Every row gives one point. The points of each table are mixes of a few directions, plus a little noise. Count the directions of each table, and those that both share. Where both have some left over, give the other angles between the two spaces (their principal angles), to ten degrees, smallest first.
In the rows, 128 means zero.

First, 4 rows:
[[ 97 154 219]
 [112 116  71]
 [128 131 141]
 [173 111  81]]
Second, 5 rows:
[[134 113  69]
 [133 111  60]
 [130 124 113]
 [120 155 230]
 [126 137 168]]
Directions: first 2, second 1, shared 1

First:
[[ 81 156 164 130]
 [143 122  15 139]
 [ 70 132  67 141]
 [126  85 184 120]
 [170 177 143 124]
 [187 130 147 120]
 [118  95 175 123]]
Second, 5 rows:
[[127 129 129 133]
 [148 108 113  20]
 [137 120 121  80]
 [120 136 134 171]
 [108 147 144 235]]
Directions: first 3, second 1, shared 0; angles 70

First (8 x 6):
[[112  89 110 129 120 158]
 [113 113 131 123 133 142]
 [108  40  64 147  91 194]
 [ 97 110 151 112 150 144]
 [105 104 137 117 140 147]
 [108 140 167 108 158 121]
 [209 249 146 141 119  34]
 [173 180 122 142 112  86]]
Second:
[[101 175 136 154 138 172]
 [149 141 190 198 102 132]
 [135 107 109 101 130 110]
 [ 96 129  62  58 162 140]
 [ 98 149  94 102 150 154]
 [190  66 176 152  87  60]]
Directions: first 2, second 2, shared 0; angles 70, 80

First (8 x 8):
[[135 141 105 156 196  99 104 184]
 [ 96 161 137  86  97 127 188 121]
 [ 77 155 152 140  66  97 167  67]
 [125 108 116 181 168 173 138 183]
 [141 100 154 134 105 211 123 139]
 [162  89  88 124 136  84  97  85]
 [109 150 143  72  73 118 168  86]
 [178 121 130 128 179 114  38 162]]
Second (7 x 8):
[[ 82  72 109 112  88 132 110 117]
 [188 153 123 174 160 161 196 112]
 [110 115 138  66 134  85   7 171]
 [135 129 121 126  98  99 150  65]
 [191 133 119 121 148 172 177 124]
 [ 89 179 156 146 125 144 185 151]
 [100 119 129 144 142 105  67 157]]
Directions: first 5, second 5, shared 4; angles 80

First, 7 rows:
[[ 97 169  44 141 195 113  93 117 110]
 [112 137  68 133 157 112 118 113  93]
 [159  93 216 116  64 146 161 140 155]
 [119 148 111 134 153 127 112 130 136]
 [120 115  84 125 132 113 134 112  78]
 [149 152 249 136 108 170 118 166 248]
 [140  83 124 114  88 117 160 112  74]]
Second, 10 rows:
[[132 156 202  93 172 121 185 106 151]
 [101 116  75 172 109 114  81 212 103]
 [124 155 168 126 171 124 126 140 152]
 [142  74 167 137  90 112 127 171  76]
 [145 130 208 141 166 124  86 153 138]
 [136 176  60 139 159 169  58  47 195]
 [126 142  85 100 116 141 173  63 143]
 [ 87 153  97  93 126 107 237 139 124]
 [135 121  98 137 113 139 102 110 128]
 [152  58 119 143  58 127 104 138  70]]
Directions: first 2, second 4, shared 1; angles 50

First (10 x 11):
[[203 120  33 115 154 166 137  68 159 105 140]
 [179 121  72 146 121 176 147 119 102  79  92]
 [170 123  64  82 174 121 113  53 209 154 192]
 [113 128 137 109 141 103 117 114 162 159 161]
 [101 132 147  91 154  81 105 104 192 185 190]
 [162 123  96 167 102 182 153 149  66  67  64]
 [124 129 146 168  94 157 147 173  61  86  69]
 [ 41 139 237 142  97  82 120 194  96 162 116]
 [108 131 154 135 114 121 130 149 111 128 116]
 [ 79 134 189 127 119  95 118 156 128 158 138]]
Second (9 x 11):
[[113 139 132 158 189 149  90 111 152 121 146]
 [154 160 115 123  29  48 165 116 128 111 103]
 [140 131 149 131 122 142  79 143 101 113 106]
 [134 147 137 128 131 126  92 151  93 104 107]
 [154 103 118 103  43  96 175 130 121 150 129]
 [133  48  77 164 221  95 130 122 221 157 244]
 [ 90  75 184  91 152 229 177  78 170 158  87]
 [115 195 138 151 145 185  85 133  73 142 131]
 [123 155 103  99 123  81 154 169  89  94 103]]
Directions: first 2, second 6, shared 0; angles 40, 90

First (10 x 11):
[[ 80 130 161 159 100 156 181 111 140 129 166]
 [167 144 177 142  87 154  88  91 132 128 160]
 [110 113 107 123 144  48 152 143 128 135  60]
 [205  80 120 150 137 150  62 159  83 103  85]
 [170  92  81 101 161  82 108 129 104 108  59]
 [ 55 156 124 113 134 132 199 141 146 164 165]
 [ 81 132  96  97 145 129 198 102 136 127 147]
 [220 115 126 121 127 131  36 121 106 111 102]
 [ 54 163 115 146 136 127 141 134 186 103 169]
 [141 156 167 131 105 171 111 145 121 172 169]]
Second (9 x 11):
[[ 72 131 135 129 170 146 116 156 115 170 146]
 [130  99 147 148 163 137 168 143 158 126 165]
 [114 186  96 131  82 174 113  82  95 120  78]
 [146 117 135 104 116  74 152 199 152 136 151]
 [140 109 138 146 150 155  91  96 142  90 162]
 [180  95 144  81 106   7 164 212 146 150 122]
 [116 172 106 160 103 203 158  82 129 106 112]
 [141 111 134 133 144 137  94 137 154  95 180]
 [113 141 118 120 119 127  88  49  56 157  39]]
Directions: first 6, second 5, shared 2; angles 40, 80, 80

First (8 x 12):
[[175 115 119 162 118 104 122 167 135 112 178 143]
 [163 146  54  88  81  88 137 160 137 165 113 135]
 [ 71 150 108  87 116 157 155  71 143 173 100 163]
 [107 186 166 142 137 112 147 121 117  66  91  51]
 [158 163  87 130  84  75 151 140 155 127 169 158]
 [126 134 110 145 136 173 145 166 113 130  86  91]
 [125  48 202 160 187 166  76 118 108 114 158 138]
 [ 97  82 181 112 164 148  92  81 117 136 129 143]]
Second:
[[175  70 119 174 121 249 159 140 118 160 150 118]
 [175 122 196 182 127 137 137 108 119  62 180  74]
 [134 162  93  76  76  96 155  77 151 160 135 153]
 [100 157  85 115 102 159 169 109 145 166 113 158]
 [120 117 114  87 137 100  96 142 118 148  90 126]
 [ 93 119 144  98 149 137 111 105 116 143  88 121]
 [107  89 138 159 171 177 109 159 114 137 120 146]
 [146 129 149 180 154  49  91 189 134  70 185 154]
 [155 146 149 101  95  85 134  74 136 113 155 109]
 [ 78 174  91 110 148  92 121 179 123 125  60 121]]
Directions: first 5, second 6, shared 5

First (11 x 14):
[[123 182 146 179 191 165 133 118 168  96 182  92 123 112]
 [131 103 119 104  99 111 126 132 109 142 105 145 130 133]
 [122 189 150 187 200 168 131 119 172  92 188  88 124 114]
 [124 175 146 173 183 158 132 120 162  98 177  95 124 115]
 [139  24  94  32   7  60 122 147  54 190  27 199 139 155]
 [121 184 146 180 193 165 132 118 168  96 181  92 121 113]
 [128 137 129 135 137 133 128 126 134 123 137 122 128 127]
 [133  82 111  86  75  99 125 137  96 156  83 160 134 141]
 [125 149 136 147 154 142 129 123 144 115 148 114 127 122]
 [126 144 134 143 147 138 127 126 138 119 143 118 127 124]
 [137  39  98  46  25  67 122 144  64 180  41 189 137 152]]
Second (11 x 14):
[[ 97 157  84 135  57 146 123  23  89 107 170 119  98 161]
 [113  90 165 116 163 213  56 232 104 127 129 146 145 139]
 [125 155 156 141 129 119 140 192 119 157 108 118  77 129]
 [111 192 112 154  71 110 153  98  90 143 134 108  40 142]
 [153 112 133  87 193 150  88 175 104  86 124 163 124 127]
 [165  66 117  86 195  93 141  80 193  89 128 158 229 109]
 [157 141 107 109 149  98 135 102 118  95 126 143 118 113]
 [ 65  59 157 136 103 167 158  98 213 177 147 109 183 198]
 [130 154 122 184  66 105 138 116 132 170 118  89 159  72]
 [124 131 147 162 110 149 100 189 118 159 115 108 150  93]
 [169 154 115  96 174  63 168 106 131  93 112 149  86 123]]
Directions: first 1, second 5, shared 0; angles 90
